Rows are points. The ring and each string are closed loops that go straight from each point to the next, and from the last back to the first. Before rounding, they use only three directions, however many columns there are. Count how often each string passes through the ring. Passing back the other way cancels.

Ring (10 x 3):
[[-15 -25 -47]
 [-30  -2 -36]
 [-37   9 -15]
 [-35   1   9]
 [-26  -8  20]
 [ -5 -20  21]
 [ 10 -24  10]
 [ 20 -31 -10]
 [ 18 -40 -28]
 [  2 -41 -44]]
String (22 x 3):
[[-29 -28  -7]
 [-39 -20  -9]
 [-52   9 -23]
 [-40  26 -38]
 [-20  13 -35]
 [-13 -20 -19]
 [-18 -39 -36]
 [-13 -55 -57]
 [ -1 -31 -56]
 [  1  -9 -41]
 [ -5 -22 -24]
 [ -2 -60 -36]
 [  5 -67 -62]
 [ -4 -74 -62]
 [-14 -58 -43]
 [-13 -20 -27]
 [-14 -13 -24]
 [-30 -23 -28]
 [-49   3 -34]
 [-45  29 -28]
 [-49  41 -22]
 [-48  -9  -7]]
Times through: 2
String (25 x 3):
[[  0 -68 -38]
 [  9 -78 -50]
 [ 14 -33 -55]
 [  7 -12 -44]
 [ -6 -23 -23]
 [ -4  -2 -28]
 [ -5 -25 -63]
 [-20 -47 -65]
 [-28 -21 -61]
 [-33 -25 -40]
 [-24 -27 -20]
 [-30 -24 -18]
 [-49  -2 -22]
 [-53  28 -23]
 [-32  36 -24]
 [-48  37 -24]
 [-46   2 -20]
 [-31 -18 -18]
 [-15 -20 -15]
 [-14  14 -31]
 [-26   3 -55]
 [-24 -36 -60]
 [ -7 -10 -59]
 [ -2  -7 -43]
 [ -7 -17 -20]]
Times through: 0

Ring:
[[ 17 -34  18  13  19  -4   5   4]
 [ 34   0 -36  32 -27  13 -28 -25]
 [  9  34 -54  30 -45  18 -24  -1]
 [-19  42 -41  28 -33  10  -4  43]
 [-41  16   8   6   7  -5  29  73]
 [-21 -25  39  -7  34 -11  33  44]]
String (29 x 8):
[[-12  -5  10  -7   6   1  15  15]
 [ 27 -28   1  37   8  -3  -8  12]
 [ 66 -56  -2  69  13  -6 -28  -7]
 [ 54 -54   8  37  15  -2 -18 -24]
 [  8 -28  21 -17  14   2  10 -21]
 [ -1  -9   6  -2   4   3   8   3]
 [ 14 -12  -6  26  -1   1  -5  13]
 [ 44 -38  -4  55   8  -4 -18   7]
 [ 52 -63  19  53  29 -11 -12   5]
 [ -3 -50  55 -21  45 -11  31   8]
 [-32 -28  57 -47  40  -8  46  18]
 [-25  -2  19 -21  12   0  26  23]
 [ -5  -7   4  20   7  -4   9  37]
 [-15 -15  20  23  23 -12  22  65]
 [-48  -9  42   2  39 -19  48  96]
 [-61   8  36 -22  27 -11  51  81]
 [-56  15  25 -38  13  -1  44  48]
 [-15   8  -4  11  -2   1  11  36]
 [-19  11  -6  21  -2  -2  12  54]
 [-24  17 -12  49   0  -8  12  93]
 [-42  20   1  32   7 -11  27 105]
 [-69  21  29 -32  18  -6  52  76]
 [-63  15  32 -50  17  -2  50  46]
 [-13   5  -2   8  -1   1  11  30]
 [ -9 -13  11  39  19 -13  15  72]
 [-28 -26  46   5  42 -18  40  73]
 [-14 -45  55  12  53 -22  37  66]
 [-28 -36  61 -35  48 -13  46  31]
 [-28 -14  36 -38  24  -2  35  13]]
Times through: 5
String (21 x 8):
[[ 54  -5 -46  34 -36  19 -43 -56]
 [ 72   4 -77  89 -52  17 -65 -27]
 [ 23  11 -41  46 -28  10 -25   6]
 [-24  20  -7 -23 -13  11  13   4]
 [-24  42 -33 -16 -35  18   1   0]
 [  1  58 -78  52 -61  20 -30  26]
 [  4  43 -65  67 -46  11 -26  48]
 [  1  19 -33  47 -21   4 -10  43]
 [-31  18   1 -15  -4   5  20  28]
 [-56  27  12 -33   2   2  38  48]
 [-27  11   3   0   1   0  19  42]
 [-16  -1   3  47  13 -12  15  87]
 [-50 -15  51  -2  46 -21  53  98]
 [-56 -15  60 -47  44 -12  60  55]
 [-31  -6  29 -27  19  -3  33  28]
 [ -7 -11  11   7  11  -3  13  26]
 [ 38 -43   6  61  19 -11 -10  28]
 [ 58 -62  12  60  24 -10 -18   2]
 [ 31 -20 -14  48  -3   0 -16  11]
 [  5  -4  -6  11  -4   4   0   6]
 [  0  -3   0 -19  -6  10   4 -22]]
Times through: 1

Ring:
[[ -6  30  -7 -14  31  34 -23  13  -1  29 -21]
 [ -3  10   6 -12  33   7  10  19   1  17 -22]
 [ -1 -20  22  -7  19 -22  40  19  17 -10 -17]
 [  0 -44  30  -2  -7 -33  46  11  45 -39  -9]
 [ -2 -33  23  -2 -28 -10  17  -4  54 -37  -3]
 [ -5  -6  12  -7 -28  18 -11 -10  39 -13  -4]
 [ -8  21  -1 -11 -14  42 -34  -9  21  13  -8]
 [ -7  37 -11 -14  16  50 -41   3   5  30 -17]]
String:
[[  -6   -7   42  -17  -10  -21   63    3  -22   25  -11]
 [  -5   -3   19  -11    1    0   20    6    9    7  -13]
 [   0  -26    6    0   11   -6    3   14   57  -38  -14]
 [   2  -26   12   -2   38  -24   32   29   34  -25  -22]
 [  -4   15   14  -17   40    0   29   22  -24   35  -24]
 [  -8   44   11  -25   42   20   20   18  -57   73  -26]
 [  -2   15  -15   -7   50   25  -26   25   24    3  -26]
 [  -5   36  -15  -14   49   38  -29   20   -4   33  -26]
 [  -9   52    1  -24   32   40   -9   10  -45   70  -23]
 [  -8   29   14  -20    9   22    9    3  -27   47  -16]
 [  -2   -1   -2   -5   17   15  -14   12   35  -11  -16]
 [   1   -5  -15    0   38   16  -28   23   55  -27  -21]
 [  -2   14   -8   -9   57   13   -6   30    9   12  -28]
 [  -8   31   23  -24   31    5   40   15  -56   66  -23]
 [  -5    7   21  -15   12    0   28   10  -12   25  -16]
 [  -6    5   20  -14    3    4   22    5   -4   20  -14]
 [   4  -53    9    8   11  -26   13   20   87  -72  -13]
 [   6  -75   17   13    1  -44   29   20  106  -96  -10]
 [  -1  -24   11   -1    0   -5    6    9   52  -33  -11]
 [   5  -75   19   13  -17  -38   23   10  110  -98   -4]
 [   2  -70   31    8  -32  -40   38    2   90  -81   -1]
 [  -4  -31   39   -8  -33  -23   47   -5   26  -18   -3]
 [  -6   -8   28  -12  -16   -4   29   -2    8    6   -8]
 [   1  -37    8    4   -4   -8    0    9   76  -55   -9]
 [   6  -86   22   15  -21  -46   28   10  121 -110   -3]
 [   4  -80   42    7  -23  -61   67   10   79  -80   -4]]
Times through: 4
String:
[[ -5   8  13 -13   8  10  10   7   2  17 -15]
 [ -1  -9  -1  -3  18   9 -10  14  43 -20 -16]
 [ -1  12 -22  -4  49  30 -39  24  39  -8 -25]
 [ -9  58 -14 -21  39  56 -37  11 -29  63 -24]
 [-13  68   0 -28  16  58 -22  -2 -57  88 -19]
 [ -7  22   4 -14   4  30 -13   1   1  26 -14]
 [ -1 -12  -8   1   5  20 -31   7  66 -35 -12]
 [ -5   9 -13  -3  -9  45 -56  -5  56 -17  -8]
 [-10  28   1 -14 -27  51 -39 -17  13  24  -5]
 [-11  32  16 -20 -29  39 -11 -17 -16  44  -5]
 [ -6   4  10 -10 -11  19  -6  -3  20   5  -9]
 [ -3 -11   1  -2 -11  18 -22  -1  57 -28  -8]
 [ -5  -4  -4  -2 -26  35 -44 -11  64 -27  -3]
 [ -9  25  -1 -12 -27  51 -43 -17  21  16  -4]
 [-12  46   6 -22 -17  53 -26 -15 -23  56  -9]
 [-11  38  12 -22  -5  37  -5  -6 -29  55 -12]
 [ -3   7 -10  -5   9  32 -36   6  43 -11 -14]
 [ -1   0 -20   1  22  33 -50  12  66 -30 -16]
 [ -2  23 -27  -5  42  45 -56  18  38  -1 -23]
 [ -6  39  -9 -17  44  36 -20  18 -16  44 -25]
 [ -8  33  13 -21  23  19  14  10 -36  54 -20]
 [ -6   8  14 -13   5  11  11   5   1  18 -14]
 [  0 -17   1  -1  25  -1  -1  19  48 -28 -18]
 [  0 -11   7  -6  44 -12  22  29  20  -8 -24]
 [ -3   7  16 -15  45 -10  38  27 -19  27 -26]
 [ -8  29  23 -23  24   6  37  12 -50  61 -21]]
Times through: 5

Ring:
[[ 28  16  14  32 -20  47  11 -32 -19  -1   8  26 -15 -38]
 [ 40   4  24  11 -34  36 -12 -13 -14   4 -15  -9  -2 -28]
 [ 40 -12  23  -9 -36  12 -32  17   3   3 -33 -37  14  16]
 [ 23 -27   1 -38 -16 -17 -36  30  14  -5 -40 -51  28  40]
 [ -2 -31 -31 -65  19 -30 -21  13   4 -16 -32 -46  30  13]
 [-25 -26 -58 -71  49 -30   2 -13  -8 -25 -14 -23  23 -18]
 [-35 -11 -63 -36  57 -17  27 -26  -7 -29  13  20   9 -10]
 [-27   4 -46  12  42   2  37 -24   2 -26  30  52  -4  18]
 [-12  14 -25  42  21  21  38 -24   3 -19  36  65 -13  23]
 [ 15  20   4  45  -8  44  24 -33 -13  -6  23  48 -18 -19]]
String (24 x 14):
[[ 13 -11  -5  -6  -6   0 -10  10   9  -9 -13  -9  12  31]
 [ 32 -24  16 -10 -32 -15 -40  49  31  -2 -37 -43  27  86]
 [ 54 -37  38 -23 -59 -24 -71  79  42   7 -65 -83  40 114]
 [ 40 -23  16 -42 -31  -1 -44  19  -1   3 -49 -65  24   0]
 [ 63 -20  50  -2 -68   6 -58  52  23  12 -53 -62  24  66]
 [ 56  -7  43  11 -57  23 -38  23   7  10 -35 -35  10  26]
 [ 64   9  48  10 -58  57 -24 -23 -30  15 -27 -25  -7 -71]
 [ 19   4  -1  -4  -6  31   4 -33 -24  -4  -4   4  -5 -55]
 [ 16   4   2  23 -10  21   5  -6   2  -7   4  19  -2  17]
 [ 18  20  11  66 -17  40  22 -14   5  -6  26  56 -17  29]
 [  3  31  -5  73   4  52  46 -43 -10 -12  47  85 -29  -8]
 [ -9  22 -24  41  22  38  46 -49 -16 -17  41  71 -22 -27]
 [-15  21 -28  47  26  31  48 -40  -7 -20  45  78 -20  -1]
 [ -4   2 -26  -8  20  15  18 -32 -17 -15   9  19  -2 -35]
 [ -1   3 -17  14  11  13  16 -14   0 -14  12  28  -2  13]
 [ -1  20  -4  84  -1  27  35  -1  25 -15  43  82 -16  84]
 [  2  27  -8  60   6  48  43 -44 -13 -12  42  76 -26 -18]
 [  8  12 -10  14   5  35  21 -40 -22  -9  14  31 -12 -47]
 [  8   1 -12  -5   5  19   8 -25 -15 -10   0   9  -1 -30]
 [ 15   3  -6 -10  -1  27   5 -34 -25  -6  -4   2  -3 -57]
 [ 24  -2   8  10 -18  18  -7   0   1  -4  -9  -1   3  13]
 [ 63  -8  52  16 -67  25 -44  30  10  13 -39 -40  11  35]
 [ 53 -18  34 -22 -49  10 -48  24   2   9 -49 -61  20  10]
 [ 15 -12  -9 -32  -1   6 -11 -11 -12  -7 -21 -24  11 -27]]
Times through: 4
String:
[[  -7   14  -27   13   24   31   35  -50  -24  -16   26   47  -14  -50]
 [ -23   21  -35   53   34   25   54  -36    0  -24   52   88  -20   19]
 [ -39   15  -53   43   52    8   59  -30    8  -31   55   91  -14   39]
 [ -33    1  -60  -22   57    3   40  -50  -22  -28   25   39   -4  -48]
 [  -4   -5  -26  -14   19    3   10  -17   -6  -16    2    9    5   -7]
 [ -15   -8  -36   -9   29   -9   15   -6    7  -21    8   18    8   27]
 [ -40  -14  -64  -26   58  -29   25   -7   11  -32   15   25   14   38]
 [ -52  -17  -87  -68   82  -29   33  -40  -18  -36   12   13   13  -41]
 [ -51  -16  -89  -78   85  -23   34  -53  -30  -36   10    9   11  -74]
 [ -35  -11  -67  -53   62  -13   27  -40  -21  -29    8   11    8  -49]
 [ -61  -11  -96  -61   94  -24   47  -53  -22  -40   25   32    7  -52]
 [ -38   -4  -68  -41   66   -5   38  -51  -25  -30   20   28    1  -59]
 [  -7   -3  -29  -14   23    5   14  -22  -10  -17    5   14    3  -16]
 [ -10    2  -26   18   19    5   21   -9    8  -19   18   37    0   34]
 [ -12   13  -20   58   16   15   36   -6   20  -20   39   71  -10   68]
 [   2    9   -8   46    1   18   21   -3   14  -14   23   49   -7   53]
 [  11   33    9   97  -11   53   42  -26    5   -9   49   92  -29   34]
 [  21   30   12   63  -15   62   32  -46  -21   -3   32   64  -28  -38]
 [  32   31   18   41  -20   75   26  -68  -45    3   20   44  -31 -105]
 [  48   28   37   49  -42   76   11  -49  -35    9    9   30  -27  -79]
 [  36    9   27   43  -36   34   -5    2    6    2   -1   16   -5   27]
 [  42    8   31   37  -41   39   -9   -2   -1    4   -6    7   -6    8]
 [  53   13   40   24  -48   56  -11  -25  -25   11  -13   -4  -11  -54]
 [  40    9   21    3  -28   48   -5  -36  -33    5  -12   -6   -9  -77]
 [  22    4   -1  -12   -6   33    3  -38  -31   -3   -7   -3   -5  -74]
 [  19    2    3   11  -11   21    1  -10   -4   -6   -2    8    0   -1]
 [  26    8   14   32  -22   31    3   -8   -1   -3    3   19   -6   10]
 [  35   26   28   66  -33   61   17  -30  -13    2   20   48  -23  -18]
 [  17   13    7   49  -14   32   15  -10    4   -7   17   41  -11   26]
 [   4    0  -15   -1    8   13   10  -18   -7  -12    3   13    1   -9]]
Times through: 2
